Each row is a point. The window is the flat piece filled in between its corners: a triangle in 3 columns, a solid with four corners in 4, and so on. A path goes straight from each point to the next, and from the last back to the first. List the points from which the path goes on through the window.
In the rows, zero is written as 128.

Window (4 x 4):
[[177 104 129 127]
 [205 103 184 123]
 [ 56 175 122  99]
 [ 84 114 140  96]]
Path:
(1): [186 102 160  74]
(2): [161 138 140  91]
(3): [130 117 161 139]
(4): [168  82 173 173]
(5): [199 109 151  98]
(6): [173  99 147  64]
(7): [173 113 131 165]
(8): [ 88 108 147 133]
(9): [ 90 136 128  56]
(10): [110 150 135  71]
(11): [103 148 141 126]
(12): [125  97 171 161]
(13): [133 123 137  81]
(14): [165 114 115  60]
(15): [167 101 148 176]
(16): [166  99 147 165]
Through the window after points: 2, 6, 8, 10, 12, 14

Window (6 x 6):
[[146 122 122 149 159 114]
 [120  28  21 145 138  23]
 [ 99 113 131 155 116 144]
 [124 157  90 121 137 162]
 [145 138 182  40  99 132]
 [103 126 133  72 175 158]]
Path:
(1): [ 87 165  91 159 146  74]
(2): [110 161 161  70  95  91]
(3): [165  84 151  59 147 184]
(4): [137  87 145  85 161 181]
(5): [ 81 164 110  88 170 109]
(6): [118 149 115 122 164 103]
(7): [143 107 119 130 145 152]
(8): [146 113 120 123 119 140]
(9): [ 93 140 129 102 127  89]
(10): [ 77 162 163 109 130 113]
(11): [133 115 112 110 145 151]
(12): [154  57  80 133 170 174]
Through the window after points: 2, 4, 6, 10

Window (9 x 9):
[[163 106 185 179  85  96 107 183 148]
 [101  95 124 138 146 137 162 160 177]
 [172 152 123  93 214  84 131 191  82]
 [ 92 111 103 125 103 128 123 174  60]
 [140 120 115 176 102 144 137 137  94]
 [153 162 137 137 211  71  39 158  62]
 [146  76 142 124 116 162 110 165 152]
 [126 150 109 116 107 135 134 130 199]
 [ 78 139 158 132 108 164 111 131  19]]
Path:
(1): [159  86 140  96 143  58 132 128 116]
(2): [147 130 143  96 142  79 123  78 142]
(3): [128 149 111 154 121 153 113 212 153]
(4): [ 89 131  81 158 119 159 104 197  93]
(5): [136 133 161  86 159 117 134 102  71]
(6): [152 109 169 138 127  83 123  95 109]
(7): [126 128 125 160 115 166 118 235 181]
(8): [128 140 126 123 149 136 100 189 113]
(9): [177 115 188 128 147  35 143 122  93]
(10): [140 111 125 120 143  53 132 121  84]
(11): [130 163 146 164 156 131  68 191 102]
(12): [136 159 134 142 155 143 115 195  91]
Through the window after points: 2, 12

Window (11 x 11):
[[100  92 143 129 137 207 154  76 117 155  76]
 [ 87 128 168 181 100  84 130 167 123 186 112]
 [120 162 110 132 159 120 169 105 122  93 108]
 [ 90 166 113 123  59 133 131 124 135 143  60]
 [198  83 121 120  76 206 127 158 108 115  72]
 [140 217 120 133 154 139 133  63  92 163 177]
 [114 168 135 189  91 105 160  72 146 144 102]
 [ 87 179 161 145 136  43  89  17 117 179 157]
 [148 171 218 152 168 179 145 118 201 101 206]
 [ 36 123 140 206 137 145 104  73  96 100 111]
 [174 106  56 127 166 163  77 128 126 203 143]]
Path:
(1): [150 168 159 170 162 169  54 115 139 183  83]
(2): [117 138 103 122 106 135 147 112 133 141 139]
(3): [ 93 117 114 127  75  93 166 107 141 141 143]
(4): [129 177 188 202 156 128  84 108 107 179  91]
(5): [157 173 143 148 126 144  84 113  99 165  71]
(6): [112  81 120 127 103 131 158  91 139 124 163]
(7): [ 96 130 113 142  72 147 136 127 124 139 144]
(8): [136 152 151 148 155 153 112  97 134 136  68]
(9): [118 160 143 155 116 144 123 105 117 134  73]
(10): [ 94 114 117 114 106 124 195 107 135 122 179]
(11): [110 139  99 129 107 132 170  50 110 126 178]
(12): [135 175 136 152 174 161  94  88 129 140  81]
(13): [130 198 138 184 179 125 109 117  98 157  70]
(14): [ 98  98 124 128  79 110 125  78 144 136 183]
(15): [119  93 101 122  79 175 173  93 148 109 172]
(16): [127 162 157 174 153 154 119 121 134 144  99]
Through the window after points: 1, 3, 5, 7

Window (14 x 14):
[[119 119 151 149 107 116 187 148  93 148 118 108 133 180]
 [ 98 212 200 162 138 165  70  93 123 108 114 187 115  85]
 [123 135 202 129 145 142  57  38 101 140 141 176  78 126]
 [112  92 138 136 156 153 136 102 135 142 159 101 173  86]
 [148  97 119 141 122  80 159 155 105 163  82 120  78  91]
 [176  68  91 151 122 128 175 157 152 195  79 158 140 162]
 [190 106  86 183 168 142 123 145 123  95 177  90 142 155]
 [158 117 124 176  75  88 177 137 174 222 133 120  88 134]
 [149 238 234  88 174 139  64  64 140 151  92 135  94 120]
 [100 112  71 154 166  93 170 131 152 179 124 136  96 158]
 [103 196 166  71 120 180  15  94 116 130 150 149  99 111]
 [140 123 114 144 179 138 118 141  59 176 209 166 164 101]
 [159 117  46 204 155 174 119  99  75 168 139  62 174 141]
 [162 114  55 140 114  88 165  93 107 141 154 143 172 125]]
Path:
(1): [136 156 122 150 125 165 169 115 124 163 138 120  94 102]
(2): [136 102 104 155 125 143 172 115  96 161 153 114 114 104]
(3): [169 126 119 170 127  70  56 171 195 162 112 155 158 189]
(4): [143 131 127 182 135  77 100 126 131 147 150  99 165 132]
(5): [150 150 128 131 150 186 118  91  94 147 117 146  92 134]
(6): [154 133 134 113 186 168 154  85 129 132 122 133  91 125]
(7): [141 169 163 184  94  88  67 150 114 152 140 115 159 146]
(8): [131  92 139 131 132  88  95 121 109 146 105 135 143 121]
(9): [166 169 124 165 133 172 153 108 125 147 166 126 110 124]
(10): [178 108 130 111 133 137 213  98 113 130 114 128  92 135]
(11): [ 90 148 131 180 126  82  36 170 112 195 108 125 139 106]
(12): [151  77 110 153 160  68  87 117 144 139 104 123 164 186]
Through the window after points: 6, 10
